Each row of a before or after table is a point. The points were changed in one or more steps. Then noise was added and the rows were shuffled. The steps act on how far a point lies along the listed directions, d1 being the first. Name the steps. A step turns or swaps two directions, mirrors them in a line or flattens them onto one, adds a multiple of one to another, or multiplies one. Angles are multiples of 10 degrees, from the lower direction toward the higher: turns from -170 to 170, lines from 10 to 170 but not 90. Use the fewest steps. Two steps may share a direction if one is a turn and the other turns, adds or multiplies; they go together, in the order done. Otherwise the lowest direction goes first.
(in the rows, 128 means zero)

Directions:
(1): [160  97]
(2): [159 160]
Before:
[[169 121]
 [119 133]
 [127 127]
 [168 132]
 [120 129]
 [151 109]
 [123 138]
 [147 135]
 [ 97 111]
 [141 148]
 [158 108]
 [101 139]]
After, 12 rows:
[[ 50  61]
 [167 117]
 [126 124]
 [116 127]
 [ 85 124]
 [210 176]
 [154 112]
 [173 161]
 [176 180]
 [126 144]
 [111 122]
 [201 154]]
Steps: multiply d2 by 3

Directions:
(1): [ 82 138 141 141 111 184]
(2): [161 114 160  83 144 166]
(3): [120 189 104  91 141 128]
(4): [121 101  94  90  77 130]
Before, 9 rows:
[[139 176 161 142 193 165]
 [135 160 175 124 163 188]
 [140  97  99 140 120 100]
 [118 141 131 124 146 153]
 [135  96 130 130 137 138]
 [151 170 164 100 170 210]
 [134 128 127 154 132 105]
 [168 109 159 136 142 122]
 [181 142 172  41 154 148]]
After (9 x 6):
[[119 192 153 122 161 175]
 [138 103  97 142 120  98]
 [138 120 132 155 131 107]
 [120 136 133 122 148 156]
 [114 141 102 130 139 119]
 [137 203 141 100 169 195]
 [140 172 161 141 195 165]
 [139 169 118 139 141  96]
 [156 198 135  40 152 126]]
Steps: mirror d2 and d3 in the line at 40 degrees

Directions:
(1): [ 83 161 155  85 189 144 134 142 133  90 120 151]
(2): [ 93 169 110 128  92 135 118  81  77 142  99 167]
(3): [146 122 125 144 163 170  66  76 142 129 165 141]
Before, 13 rows:
[[ 74 163 125 105 100 109 156 119  73 123  86 143]
 [164  97 117 146  98 131 112 110 114 139 149 102]
 [146 104 110 155  82 126 123 120 127 140 130 121]
 [133 109 118 152  88 112 123 114 117 162 133 128]
 [102 158 110 123  87 113 160 118  74 140  94 133]
 [124 129 117 130 119 115 143 133 135 129 129 132]
 [108 149 141 108 117 112 156 151 106 131  93 134]
 [ 80 168 134 109 105 109 164 141  81 130  90 152]
 [158 125 114 140 114 121 121 121 120 137 130 113]
 [111 160  96 150  73 117 151 132  98 152  97 133]
 [118 131 121 142  92 125 114 114 117 132 132 123]
 [ 91 142 131 105  88  93 189 175 110 126 100 119]
 [147 123 114 148 118 145 109 113 135 135 134 125]]
After, 13 rows:
[[178  96 104 170  90 131 112 120 142 153 141 103]
 [ 70 164 129  99  92 104 177 152  93 124  92 141]
 [ 91 161 154  89 144 117 161 161 111 115  90 142]
 [ 71 162 164  78 157 104 190 194 115  97  95 138]
 [190 101  95 170  71 109 117 111 117 164 135  97]
 [135 118 121 125  96  91 186 172 112 135 109  92]
 [189  61  94 197  29  89 126 118 125 200 147  90]
 [155  96 115 162  69 107 126 136 134 145 143  90]
 [215  59  85 197  26 112 104  93 109 184 158  75]
 [126 129 113 135 110 116 140 126 130 136 128 133]
 [ 78 143 156  78 154  97 191 188 118  90  97 114]
 [161 110  91 174  48  91 171 169 128 167 114  86]
 [200  62  81 203  14 104 118 110 126 182 141  90]]
Steps: multiply d1 by 3; mirror d2 and d3 in the line at 110 degrees

Directions:
(1): [112 109 186 159 120 120 104  98 149  95 163 117 119 154 120 185  67  69
  95 133 153 165 128 134]
(2): [111 164 176 145 114  97 156 136 118 143 110 175 106 176 110 135 132 124
 189 173 132 101 194 157]
(3): [ 96 100 150 171 140  80 124 111 124 173  91 165 117 113 193 145 146 145
 144 107 173 133  64 132]
(4): [104 125  62 184 152 121 178 117 129  95 161 127 163 186 158 121 123 118
 129  73 140  98 154 137]
(5): [ 82  95 117 148  35 140 101 131  93 131 155 142  89 151  99 109 149 165
  80 120 131 102 121 146]
Before, 12 rows:
[[ 88 124 106 139  47 130 131 156  81 182  75 184  76 113 133  74 215 219
  130 122 128  94 109 126]
 [136 125  71 121 157 132 119 133 103 182  67 118 134  45 195  84 187 187
  151 101 126 102  56 136]
 [ 73 103 147 164 109 102 125  97 150  78 174 107 145 168 112 179  83  93
  114 137 171 147 154 117]
 [124 104  88 153 104 146 117 101 122 115 162 111 134 127 142 127  91 118
   83  71 137 135  92 111]
 [ 82  95 148 132  28 107  87 135  91 167  96 160  84 102 111 108 154 191
  106 145 135 116  78 156]
 [112 139 168 151 148 130 123 107 146  92 150 117 136 161 114 157  70  90
  133 140 150 181 154 120]
 [ 92 137 136 168 140 120 118  91 146  84 160 120 147 178 133 162  69  74
  109 117 134 137 166 118]
 [ 98 142 139 164 111 109 155 129 138 121 141 137 116 176 118 119 118 119
  143 129 122 111 164 147]
 [128 138  59 142 121 114 154 150 130 104 140 123 119 158  99 101 148 135
  135 122 108 111 190 143]
 [104 115 162  91  19 139  71 144  87 190 105 129  64  99  79  91 138 201
   88 152 128 125  66 118]
 [127 148 129 142 137 137 157 125 130  79 178 127 145 158  97 117  94  87
  153 156 103 143 209 126]
 [145 100 139 149 123 129 112 112 140  95 164 118 123 141 122 127  80 125
   53 134 139 132  91 134]]
After, 12 rows:
[[ 84  95 173 128  19 115  79 127 101 148 112 150  78 112  90 129 124 164
   92 157 133 132  94 159]
 [111  99  37 104 131 141 135 129 129 109 145  81 171  96 134  99 158 170
  106 100 134 117 104  87]
 [113 171 211 153 116 101 121 120 113 146  93 154  91 144 120 156 112 105
  193 196 136 105 181 181]
 [ 86 119 201 116  13 115  79 133  89 189 108 146  52 128  81 115 121 183
  104 164 147 127  85 134]
 [ 69 114 213 174  21 128  96 118 112 122 132 167  54 168  89 163 113 121
   91 153 151 146 145 143]
 [110 110 106 152 120 139 130 120 151 104 161  95 134 139 127 118 106 115
   86  92 120 138 111 124]
 [120 134  36 122 158 151 128 121 131 111 134 100 171 117 153  93 136 141
  101  81 100 115 120  91]
 [131 150  72 132  97 137 155 135  98 149 121 149 125 137 127  81 142 163
  152 107 113  85 147 126]
 [128 107  77 149 161 143 145 115 134  89 176 109 166 116 146 109 106 106
  116 101 116 157 130 106]
 [110 115  90 172 123 103 137 128 144  89 158 121 117 170 112 139 113 102
  111 111 137 136 171 147]
 [157 127  87 122 131 127 148 145 117 137 123 142 130 123 129  68 146 186
  103 138 118  86 107 136]
 [137 132  69 112 171 157 128 131 132 121 128  96 163  94 145  92 132 155
  122  99 126 164  99  94]]
Steps: turn d1 and d2 by -130 degrees; flatten d3 and d4 onto the line at 110 degrees
